Each row is a point. Two turns around zero, p and q, are shown by what they do to some points. Where does a point land after both, in the order given? Backwards means that the second turn is done in reverse. Each puzzle has new turns, and all numbers are rounded.
(in the rows, 128 means zero)

Turn p:
[112 124] => [131 112]
[132 187] => [ 69 136]
[140  73] => [184 137]
Turn q:
[156  73] => [189 134]
[104 132] => [116 107]
[124 179] => [ 79 143]
Where do these land?
p, then q: [101  88] => [169 153]
p, then q: [175 132] => [ 84 144]
q, then p: [ 79 168] => [156  71]
q, then p: [157 123] => [104 145]

Turn p:
[148 151 190 148] => [101 125 170 179]
[131 157 142 144] => [131 144 141 158]
[111 115  65  69] => [163 139 112  48]
[140 122 195 115] => [ 81 113 175 141]
[154 116  93 176] => [161  98  89 157]
[ 85 106  83 116] => [132 146  81  84]
Turn q:
[137 181 130  60] => [157 171 187  92]
[ 99 115  83 170] => [ 96 133 110 187]
[123  78  58 120] => [128 183  74 168]
[117 136 171 107] => [117 119 144  83]
[147 147 181 158] => [135  67 145 109]
[129 140 184 142] => [120  82 143  96]
[144 100  90 139] => [143 142  93 159]
Where do these land?
p, then q backwards: [108  70 206 121] => [ 43 130 165 164]
p, then q: [132  81  99  92] => [141 180 103  99]
p, then q: [153 139 132 156] => [132  98 109 145]
q, then p backwards: [115 172  95 162] => [157 157 174 152]
q, then p backwards: [131 178 107 108] => [145 177 145 108]

Turn p:
[ 83 167 139 119 182  95 114 169] => [101 121 165  52 163 130 143 143]
[ 81 155 184  91 130 120 118 149] => [137 119 148  56 126  82 114 120]
[198 127 118 162  90 125 168 155] => [181 118 121 193 169 139 152 111]
[108 160 115 118 123 108 112  76] => [ 74 152 109 122 131 108 114 105]
[182  72 105 106  96  94 135 150] => [178 113  61 151 152 162 117 144]
[ 91  66 137 109 129 130 171 104] => [130 115  95 133  88  91 132 190]
[133 113  81 146 183 103  74 156] => [ 99 135 140 105 152 212 119 157]
[151 159  84 175  62 201 126 105] => [144 196 144 202  94 136 151  69]
[121 177 156 129 119 102 177  66] => [ 82 115 119 150 151  49 137 103]
[150 141 133  88 144 200 127 120] => [132  96 135 124  65 140 148  82]
[110  73 156 166 149 130  85 158] => [150 129 170 118 119 157  79 184]
Turn q:
[113  89 166  59 140 139 133 111] => [ 97 124 195 156 142 144 140  87]
[125  59 162 124 157 103 150 155] => [151  93 190 136 136  78 133 108]
[123 140 161 121 151  92 107 143] => [124 147 170 121 126 111 129 165]
[181 149 103 151  86 138 107 154] => [128 136  82  62  99 128 129 121]
[ 71  90 127  86 169 157 169 145] => [106  66 165 174 177 132 109 112]
[171 148  83 161  65  83 109 105] => [131 185  58 107  78  95 130 117]
[ 85 124 144  81 144 109 167 160] => [ 80  97 162 154 165 100 137 140]
[ 58  85 179 122 133 120 150 126] => [125  83 180 193 118 116 153 137]
[156 166  72 173  98 150  57 124] => [142 157  63  83  75 165  82 144]
[149 164  94 154 168 146 134  77] => [170 168  89 137 168 161 108 133]
[176 192 117 177  97 171 125 107] => [156 153  54  85 123 177 158 141]
Where do these land?
q, then p: [155 176 152 115  82 110 136  97] => [116 144 127 123 137  89 197 109]
p, then q: [133  66  97 104  51 110 122 113] => [124 153  52  76 122 126  76 134]
p, then q: [171  70 129 105 186 140 119 148] => [136  63 136 104 102 146 115  68]
p, then q: [122  80 148  83  57  93 142 162] => [117 175 106  60 146  94  77  99]
p, then q backwards: [139 110 118 145 166 143 111 135] => [102 135 150 118 133 157 103 130]
p, then q: [ 96 153  82 109 182 139 123 115] => [ 79  86 121 176 144 144 147 129]
p, then q backwards: [118 158 147 115 116 148  85 126] => [164  96 115 106 127 127  97 129]
q, then p: [ 84 146 172 116 163 181 191 109] => [130  80 187 165  97 140 161 185]
p, then q: [ 81 139 151 208 179  82 120 126] => [120  92 207 126 135 125 133 208]
p, then q: [181 182  83 181 100 133 131 150] => [200 143 110 147 179 170 157 151]

Turn p:
[143  66 128 160 162 113 209 166  82 101 124] => [136  51 115 159 113 166  87  76 139 183 161]
[146  87 163 167 138 122 137 152 172 131 160] => [132  95 146 163  85 106 161 119 172 135 148]
[157 159 149 133 119 108 127  47 104 113 112] => [160 161 151 143 178 158  96 132 161 102  92]
[124 110 144 136 165 154 148 168 130 105 142] => [114  96 115 132  76 149 138 102 130 139 127]
[132  79 118 138 131 161  97  72 125  92 138] => [166 148 143 117 126 139 149 129 153 184  76]
[151  93 151 110  79  94 120 144 130 192 150] => [116 147 164 128 146 104 144 145 154 138 212]
[ 75 154 154 163 119 112  93 163  95  89 145] => [182 107 142  78  92 121 125  98  99  83 131]
[102 166 154 151 174 150 128  83  91 179 103] => [ 95 145 130 110 178 134 129  55 141  91  91]
[144 164 120  56  94 152  92 167 137 111 141] => [111 182 117 104  84 147 129 187  89 113 149]
[142 163  41 170 116 157 171 162 177 110  36] => [131 119  43 220 141  90 115 131  42 137  98]
[153 166  65 109  93 112 116  78 103 117 171] => [150 175 112  96 148 105  60 179 148 137 110]
[154 115 117 127 190 113 105 124 130 136 115] => [ 88 117 172 143 123 122 112 119 123 146  93]
[ 40 142 161  43  83 115 120 136 187 187 128] => [ 86 121 115  69 173 124 220 193 112  75 177]
Turn q:
[ 74 163 139 107 130 135 165  84  59 122  33] => [ 68 146  26 108 170 182 126 173 114 120 142]
[132 130 113 114 141 112 163 138 147 133 193] => [136 125 156 124 146  94  89  84 159 129 121]
[167 134 112 112 159  94 139 117  40 103  90] => [ 71 147  73 164 142 126 124  95  63 140 153]
[109 124  94 155  68 115  96 122 150 142 181] => [147 123 191  89 109 124 124 120 120  66 108]
[158  70  94 116 169 149  97 127 130 125 119] => [136  89 117 162 121  69 163 133 100 138 117]
[131 124 122 176  81 178 145 129 168 181 224] => [206 104 191 101 132 147 106  91 156 101  51]
[129 116 170 121 112 128  94 130 128 170 173] => [152 138 162 124  93 125  87 149 116 142  88]
[147  58 141 122 157 101 146 180 109  76  78] => [113 115 124 129 155  97 167 130  83 205 192]
[ 88 168 129  95 133 109 141 129 150 152  62] => [ 95 135  72  91 103 140 128 156 175 128 156]
[183 139 131 137  81 144 124 120 165 142 152] => [198 152 143 132  99 135 133 100 133 106 119]
[132 115 148 167 122 121 126  86 195 124 202] => [164 170 202 131 143 102 139 123 169 112  79]
[124 116 137  80 157 149 111 166 128  48 107] => [126 100 128 180 151 110 128 168 127 149 206]
[ 89 206 135 162 154 131 116 136  93 144  49] => [ 53 120  80 131 102 214 151 146 149 129 131]
Where do these land?
q, then p: [183  73 108 152 128 110 168  78 139 117 178] => [117 113 168 164 181 161  69 120 146  88  90]
p, then q: [111 112 134  56 104 175  95 134 130 143 106] => [121  94  88 122 153 167  62 108 154 131 130]
p, then q backwards: [111  95 157  92 152 148  77 148 141  75 179] => [111 124 149 173  99 113  77 161 169 184 101]
q, then p: [129  84 189  92 123 103  95 138  72 126 133] => [117 159 163  80 124 107 102  79  95 107 177]
q, then p: [170 172 122 145 114 111  64 121 102 123 124] => [205 155  90 116 127 136 122 101 130 110 133]
q, then p: [109 171 126 113  67 121 128 102  92 125 173] => [155 168 150 103  82 161 128 132  99 114  78]
p, then q: [ 94 148 101 170 136  97 113  89 160 127  95] => [ 82 150 108 138 132 107 173 117 106 174 153]
q, then p: [ 86 183 152 113 172 166 104 157 128 212  97] => [137 152  96 141 134  76 209 149  67 177 155]
q, then p: [177  90 103 196  81  78 202 133 190 110 156] => [ 83 139 135 154 178 204  97 167 216  82  99]
q, then p: [109 135 110 113 178 144 153 163 102 154  84] => [111 109 112 101 157  84 155 134 121 189 128]
p, then q backwards: [160 104  73 152 108  76 176 133 142 105 158] => [119 114 152  47 162 173 123 164 139 127 143]
q, then p: [137 185 131 146 157 124 176 109 180 109  85] => [104 111  59 154 127  92 143 162 159 108  86]
q, then p: [ 89 113 157 123 144 211 114 159  87 138  95] => [ 98 129 123 135  98 106 151  77  95 206 159]

Turn p:
[116 108 158 127 132 143 107 142 127 112 145 100] => [140 123 137 114 105 107 111 140 102 104 117 149]
[145 180 137 130 119 121 146 114 147 109 149 123] => [149  91 132 161 161 122 123 121 150 132 125 145]
[132 136 123 140 144 132  89 126  31 114 138 101] => [152 131 110 142 101 174 103 156  54 162 128 148]
[104 116 118 130 109 132 126 106  99 127 147  92] => [141 147 142 124 154 127 117 134  77 130 131 136]
[115 114 128 122 119 139  53 128 140 145 138 100] => [106 110 149 108 105 140 135 103  76  90 131 147]
[108 131 149 111 119 115 157 137 149 135  68 192] => [107 158 110 119 118 122 137  91 193 148  85 103]
[124 120 130 148 138 101 148 121 133 129 121 216] => [147 136  73 102 131 141 162 112 178 143 117  95]
[111 167 111 139 146 148 158 136 141 120 134 123] => [153 123 142 174 134 116 126 128 140 123 131  99]
[155 108 130 101 150 131 128 107 150 164 148  96] => [ 96 129 147 129 146 135 148 167 128  88 140 153]
[134 114 135 152 124 130 127 127 156 130  94 110] => [123 130 167 112 111 113 145 121 143 140 134 134]
[118 117 110 114 129  94 146 149 151 118 112 125] => [109 120 144 106 138 122 109 133 151 133 122  92]
[163 125 126 134 115 137 132 149  89 163 154 124] => [104 125  90 147 126 116 139 154  98 146 154 144]
[139 126 110 115 121 141 147 123 151 100 115 163] => [135 141 119 126 134 131 111 105 175 123 149 120]
Turn q:
[128 100 132  98 129 150  95 142  96 152 102 104] => [138 148 130 160 125 153 148  97 144 116 154 169]
[103  92 113 152 109 146 107 104 134 124 121 155] => [143 113 118 164 112 156 111 155 133 110 144 101]
[142 102 116 116 120 128 110 148 145  91 129  95] => [116 166 133 147 148 162 139 137 132 148 105 129]
[153 153 144 160 160 123 143 142 118 159 166 127] => [135 112 139  76 108 113  96 116 124 156 124 156]
[100 162 161  93 172 153 135 130 138 157 121 135] => [104 145 109 122 128  77 103  99 113 102 159 155]
[151 152 160 159 149 134 125 109 147  85  95 143] => [ 93 129 158 137 114 103 130 156  95 163 154 104]
[118 140 168 128 123 142 117 132 101 129 165 108] => [134 161 141 113  81 116 120 115 141 119 115 143]
[133 119 119 158 109 112 166 150 139 158 111 152] => [150  90 132  95 147 151 129 124  96 117 138 111]
[ 99 159 108 131 117 100 154 134 107 151 158  99] => [144 126  97  76 124 118 139 100 159 123 106 115]
[156  90  95  87 115  97 141 146 135  86 104 151] => [121 116 162 161 199 146 154 139 131 122 100 116]
[108 157 151 115 128 107  89  98 154 128 114 127] => [147 157 104 150 124  79 137 143 120 139 146 116]
[113  92  95 144 136 117 143  92 132 112 129 135] => [123  94 114 158 133 145 111 127 143 137 113  89]
[140 132  93 148 124 162 126 148 102 107 156 156] => [107 109 150 107 121 156 113 167 165 114 125 140]
[148 143 137 102 102 120 140 117 143 154 120 104] => [138 129 105 124 129 115 166 117  99 127 109 148]
Where do these land?
q, then p: [121 138 101 124 156 116 151  92  95 125 172 106] => [ 96 142 172  88 144 137 149  95 146 118 127 116]
p, then q: [ 90 151 112 100 162 130 141 106 140 122 135 121] => [ 88 155 144 131 109 137 132 132 114 165 150 124]
q, then p: [135  95 131 140 101 168  94 156 101 121  92 153] => [175 121  95 147 109  73 121 126 130 110 140 154]
p, then q: [126 141 159 114 114 129 166 151 152 115 152 131] => [150 131 131 140 170 127 121 135 125 168 136 103]
q, then p: [132 136 154 108 143 102 132 143 144 134 153 173] => [122  96 117 103 104 163 119 146 137 140 100 142]
p, then q backwards: [130  88 120 167  82 168  88 149 124 132 111 132] => [122 167 189 147 148 142 137 129 116 163 101  96]
q, then p: [123 138 125 146 173 122 127  98 157 125 151 108] => [ 91 120 140 119 133 153 154 109  91 129 129 106]
p, then q backwards: [120 135 102 133 119 104 148 116 149 133 126 144] => [114 127 104 128 134  97 139 141 120 112 109 126]
q, then p: [157  98 141 140  94 171 113 113 110 150  86 133] => [165 156  83 128 129  80 129 125 119 146 159 144]
p, then q: [119 162  88 108 162 115 124 108 129 165 161  79] => [ 91 152 172 113  93 162  92  93 140 138 150 116]
q, then p: [165 131 124 137  90 152  91 130 113 101 100 129] => [135 132  99 154 120  60 130 133 140 137 125 118]
p, then q: [120 163 128 149 154 116 149 136 117 137 124 120] => [135 123 131 108 120 162 132 107 102 147 142 130]
p, then q backwards: [109 122 177 111 106  86 128 135 119 116 120 132] => [149 142 117 120 140 112 159 128 143 130 183 113]
q, then p: [143  94 131 116 137 114 140 159 142 116 109 131] => [153 143 128 148 101 143 146 151 125 122 110 143]
